Each row is a point. Two turns around zero, p and q, are shown by what they do to some points. Write where each new point lands after one turn and then the other. Backwards means that the second turn is done in reverse. Each puzzle has new turns, and all numbers are rounded.
In the rows, zero is written as 128.

Turn p:
[131 175 161] -> [173 162 139]
[140 103 107] -> [112  99 118]
[124 102 134] -> [110 116 144]
[116 133 110] -> [118 136 110]
Turn q:
[128 102 120] -> [129 115 104]
[135  83 126] -> [136  97  95]
[101 169 121] -> [100 162 150]
[155 133 149] -> [154 116 148]
[103 121 135] -> [103 119 127]
[147 159 116] -> [147 158 142]
Where do these land?
q, then p: [118 131 121] -> [125 139 123]
p, then q: [110 138 147] -> [128 135 155]
q, then p backwards: [103 106 167] -> [143  80 120]
p, then q: [136 132  93] -> [126 144  96]
q, then p: [173 134 111] -> [166 102 114]

Turn p:
[ 96 132 155 136] -> [ 87 133 136 137]
[128 151 108 157] -> [144 146 134 162]
[167 114 104 131] -> [170 109 116 128]
[139  90 171 110] -> [103  80 127  99]
[154 142 131 130] -> [148 120 149 129]
[124 118 116 110] -> [131 134 113 111]
[ 87 150 113 122] -> [110 174 123 131]
Turn q:
[149 133 150 137] -> [152 122 148 130]
[114 123 133  82] -> [124 146 112  86]
[103 144  80 104] -> [105 152  77 133]
[144 132 143 140] -> [145 122 144 135]
[142 130 162 157] -> [145 120 169 140]
[ 93 124  94 138] -> [ 86 134 108 145]
[150 109 134 139] -> [138  99 138 128]
Where do these land?
p, then q: [106 120 140  92] -> [116 158 108 104]
p, then q: [139 146  86 144] -> [164 118 126 161]
q, then p: [123  94 165 113] -> [104 118 133  82]
q, then p: [126 136 128 129] -> [130 130 134 133]
q, then p backwards: [145 125 151 112] -> [152 134 124 106]
q, then p: [144 134  83 176] -> [131 111  96 185]
q, then p: [113 140 143 130] -> [119 134 150 130]

Turn p:
[134 130 105 136  98  85 110 166] -> [109 131 101 141  86  90 126 154]
[128 136 111 165 139 115 102 119] -> [136 128 121 179 125 119 125 125]
[ 91 138 149  92 150 148 110 141] -> [104 115 153 114 163 140  94 151]
[142 133  94 109 170 139  96  91] -> [163 122 117 152 133 164  77 117]
[124 122 125 121 163 159 153 137] -> [142 123 122 114 162 160 139 144]
[130 122 128 139 101 153 148 132] -> [120 146 138 118 117 143 160 128]
[145 132 168 122  99 137 129 162] -> [126 145 161  97 118 100 143 152]
[139 149 120 117 121 100 144  92] -> [131 142 104 120 125 117 113  84]
[119  92 152 151 109 116 159 111] -> [120 102 136 118 122 119 175  96]
Turn q:
[ 99 136  84  96 100 132 119 141] -> [142 146 111  74 119 123 133 159]
[131 121 140 104 201 141 151 138] -> [125 137 163 139 183 123 173 108]
[141 126 136 121 124  33 133 115] -> [100 100 137 129 118  46  98 119]
[126 139 145 150 126 140 144 113] -> [132 144 129 159 116 136 124 121]
[141 140 154 164 140 142 114 124] -> [130 123 132 165 139 153 105 120]
[140 116 148 131 113 129 139 143] -> [124 108 140 140 109 134 138 135]
[144 138  79 100 114 144 126 140] -> [171 122 110  87 128 127 143 135]
[138 134 150 120 103 142 115 128] -> [135 120 146 123 105 150 114 127]
[ 96  98 104 134 147 137 122 101] -> [ 98 156  94 115 143 135 141 111]
[124 132 139 161 110 139 117 137] -> [125 123 117 149 117 152 110 146]
Where do these land?
q, then p backwards: [132 110 123 139 110 151  86 150] -> [111 101 102  94 146 146 135 132]
p, then q: [145 115 134 129 107 153 119 100] -> [137 132 146 138  96 148 119 109]
q, then p: [134 135 134 152 161 133 163 109] -> [143 142 114 160 148 117 150 101]
q, then p backwards: [146 141 121 130  96 144 131 141] -> [157 102 113 123 135 134 117 133]
q, then p: [116 112  92 100 102 144 107 155] -> [122 130 114  79 117 154 112 158]
p, then q: [113 111 109 120 132  61 120 137] -> [ 94 114  76  97 123 106 127 137]
p, then q: [148 165 154 128 171 138 149 105] -> [151 123 146 139 174 114 117  84]
q, then p: [112 157 144 147 138 150 130 105] -> [138 163 146 158 143 123 122 127]
q, then p backwards: [106 107 140 109 135  78 146 150] -> [100 128 165 137 103 107 123 167]

Turn p:
[104 133 147 131 135 133 124 132 140 155 102] -> [ 91 140 154 127 115 127 130 130 116 138 128]
[137 122 138  98 103  99 177 144 113 114 100] -> [146 110 136 119 115  91 166 144 103  91 109]
[116  81 144 101 129 135 122 144 140 138  99] -> [127 134 161  85 112 119 114 152 101 131 132]
[139 166 109 112 137 126 109 109 182 123 150] -> [144 159 138 155 124 143  96  91 157 120 100]
[174 152 155 109 134 167 143 155 142 123 131] -> [165 153 167 154 155 152 152 136 113 119 130]
[ 85 136 115 115 129  94 115 132  87 122 147] -> [100 134  84 116 143  85 118 121 133 110 141]
[161 102 120 180 158 112 109 131 100 166 137] -> [128  93 119 142 145 115 122 141 139 204 146]
[105 122  89 151 131 147 125 127 137  98 133] -> [122 125 108 119 117 154 113 147 171 113 135]
[141 135 102 132 111 138 127 104 160 158 157] -> [151 151 115 143  95 145 123 100 143 154 122]
[143 132 133 134 131 142 107 114  93 131 114] -> [117 122 109 130 155 143 130 140 106 147 118]
[112 118 145 175 108 141 100 133 143 116 120] -> [104 102 133 140 111 163 102 135 120 126 158]
[120 136 140  98 130 101 177 112  99  92 146] -> [141 112 112 104 150  99 168 101 133  83 118]
Turn q:
[109 101 109  98 108  99 154 106 166  97  78] -> [114 149 113 151 169 128 142 118 177 128  66]
[106 107 104 122 142 100 119 100 108 137 125] -> [ 93 125 133 136 154 110 114 122 111 155 111]
[174 139 169 134  97 130  89 113 134 116 130] -> [156 126 162  99 108  95 122 143 172 122 148]
[116 127 147 154 135 108 156 119 136 160 121] -> [147 119 128 176 126 118 139 118 118 150 131]
[132  94 114 112 154 118  96 104 171 116 129] -> [109 114 130 114 158 150 109 136 170 168 121]
[108 147 121 146 152 157  82 119 124 129 114] -> [132 169 142 106 125 145 102 131 112 159 147]
[115 141 171 139 137 121 111 130  97 107 141] -> [138 140 153 130 141 109 127 166 109 116 159]
[135  89 138 122 138 110 123 168 117 161 137] -> [120  86 119 138 102 130 131 166 110 144 111]
[174 156 123 104 107 117 150 164 128 144 152] -> [126  97  86 119  88 109 141 123 140  91 143]
[136 162 138 110 104 173 155 123 111 131 138] -> [125 145 139 116 101 132 164 100 122  89 150]
[141 134 130 134 148 134 121 168 129 115 140] -> [145 118 105 110 124 145 122 154 117 118 142]
[122 120  98 134 127 143 154  97 111 111 108] -> [126 142 135 117 158 128 142  89 112 126 103]
[ 96 146 102 156 114 155 154 153 132 141 152] -> [136 132 119 152 109 165 109  98  94  98 132]
Where do these land?
q, then p: [115 115 145 126 119 123 163 147 129 150 147] -> [129  91 118 121 115 145 143 146 135 126 152]
p, then q: [110 107 140  79 100  93  85 166 105 104 120] -> [ 99 130 112  91 154  85  90 180 109 111 130]
p, then q: [154 160  87 117 141 147 100 124 158 147 125] -> [169 166 115 120  91 126 113 115 136 154 142]
q, then p: [124 152 124 150 154 157 118 113 149  98 146] -> [149 161 129 128 166 153 123 102 139 141 131]
q, then p: [ 99 165 145 100 106 153 163 130 119 102 112] -> [121 118 124 153 145 148 161 116 160  75 118]
p, then q backwards: [120  92 103 136 137 148 143 143 174 129 156] -> [154 148 155 138 113 158  90 125 165 130 128]
p, then q: [150 110 109 153 101 122 146 115  98 139  82] -> [130 113 117 135 102 133 141 128  99 120  64]
p, then q backwards: [ 88 148 119 140 151 146 136 143 108 165 142] -> [115 159 140  78 149 123 119 101 134 137 114]
p, then q: [156 155 131 149 154 105 145 142 112 145 130] -> [158 103 116 165 139 126 129 124 116 157 127]
q, then p: [106 125 138 148 130 106 109  93 142 113 116] -> [108 127 158 154 145 123 112 110 133 155 129]
q, then p: [144 113 104 101 102 106 101 144 114 137 157] -> [114 127 120  97 105 111  85 141 112 102 136]
q, then p: [146 143 143 157 131 118 120 137 103  93 110] -> [157 124 134 148 164  96 123 134 125 125 110]
q, then p backwards: [136  98 145 123  98 145 113 100 142 151 111] -> [134 125 123 137 156 122 154 117 172 151 111]
p, then q backwards: [143 109 160 113 166 125 150  96 139 118 139] -> [158 101 117 143 126 156 137  85 124 108 126]
